Each point is reached from the start by the listed moves, each made once or not at all, plus a little noise. Say if it took an odd or an even number of moves. Then give how often each move was made.

Moves:
(1): | +0.25 | +0.19 | -0.33 | -0.33 | +0.08 | -0.26 |
(2): | +0.09 | +0.35 | -0.27 | -0.03 | +0.01 | +0.02 |
(3): | -0.10 | +0.23 | +0.12 | -0.20 | -0.04 | -0.18 |
Start: | +0.09 | -0.07 | +0.10 | -0.10 | +0.08 | -0.05 |
Points:
| +0.34 | +0.66 | -0.38 | -0.67 | +0.12 | -0.42 | -> odd (1, 1, 1)
| +0.01 | +0.17 | +0.15 | -0.30 | +0.05 | -0.20 | -> odd (0, 0, 1)
| +0.25 | +0.34 | -0.13 | -0.61 | +0.13 | -0.48 | -> even (1, 0, 1)

Moves:
(1): | +0.29 | +0.02 | -0.04 | +0.04 | +0.09 | +0.33 | -0.22 | +0.31 | +0.41 |
(2): | -0.17 | +0.19 | +0.01 | +0.19 | +0.09 | +0.13 | -0.14 | -0.02 | +0.14 |
(3): | +0.12 | -0.02 | +0.38 | +0.19 | -0.10 | +0.07 | -0.22 | +0.18 | +0.25 |
(4): | -0.14 | -0.06 | -0.13 | -0.16 | +0.06 | -0.34 | +0.20 | -0.11 | +0.15 |
(5): | -0.09 | -0.07 | +0.05 | +0.04 | +0.07 | +0.06 | +0.14 | +0.06 | -0.03 |
(6): | -0.01 | +0.07 | -0.08 | +0.23 | -0.31 | +0.24 | +0.01 | -0.04 | +0.29 |
(7): | -0.06 | +0.17 | +0.08 | -0.19 | -0.07 | -0.13 | +0.23 | +0.03 | -0.07 |
(8): | -0.31 | +0.00 | -0.18 | +0.13 | -0.19 | -0.14 | +0.08 | +0.25 | -0.18 |
(9): | -0.55 | -0.07 | -0.03 | -0.19 | -0.25 | -0.06 | -0.05 | -0.06 | -0.04 |
Start: | -0.09 | +0.29 | -0.32 | -0.35 | +0.06 | -0.08 | +0.09 | -0.25 | -0.26 |
Points:
| -0.38 | +0.30 | -0.47 | -0.26 | -0.15 | -0.23 | +0.18 | -0.02 | -0.42 | -> odd (0, 0, 0, 0, 0, 0, 0, 1, 0)
| -0.60 | +0.42 | -0.25 | +0.00 | -0.10 | -0.39 | -0.01 | +0.03 | +0.07 | -> even (0, 1, 1, 1, 0, 0, 0, 1, 0)
| -0.75 | +0.24 | -0.59 | -0.47 | -0.48 | -0.26 | +0.24 | -0.43 | +0.14 | -> odd (0, 0, 0, 1, 0, 1, 0, 0, 1)
| -0.15 | +0.49 | -0.25 | -0.54 | -0.05 | -0.24 | +0.32 | -0.18 | -0.34 | -> odd (0, 0, 0, 0, 0, 0, 1, 0, 0)
| +0.33 | +0.28 | +0.06 | -0.14 | +0.07 | +0.32 | -0.37 | +0.26 | +0.42 | -> even (1, 0, 1, 0, 0, 0, 0, 0, 0)
| -0.13 | +0.53 | -0.52 | -0.10 | -0.45 | +0.22 | +0.16 | +0.32 | +0.21 | -> even (1, 0, 0, 0, 0, 1, 1, 1, 0)
| -1.04 | +0.38 | -0.28 | -0.32 | -0.80 | -0.47 | +0.34 | -0.02 | +0.08 | -> even (0, 0, 1, 1, 0, 1, 1, 1, 1)
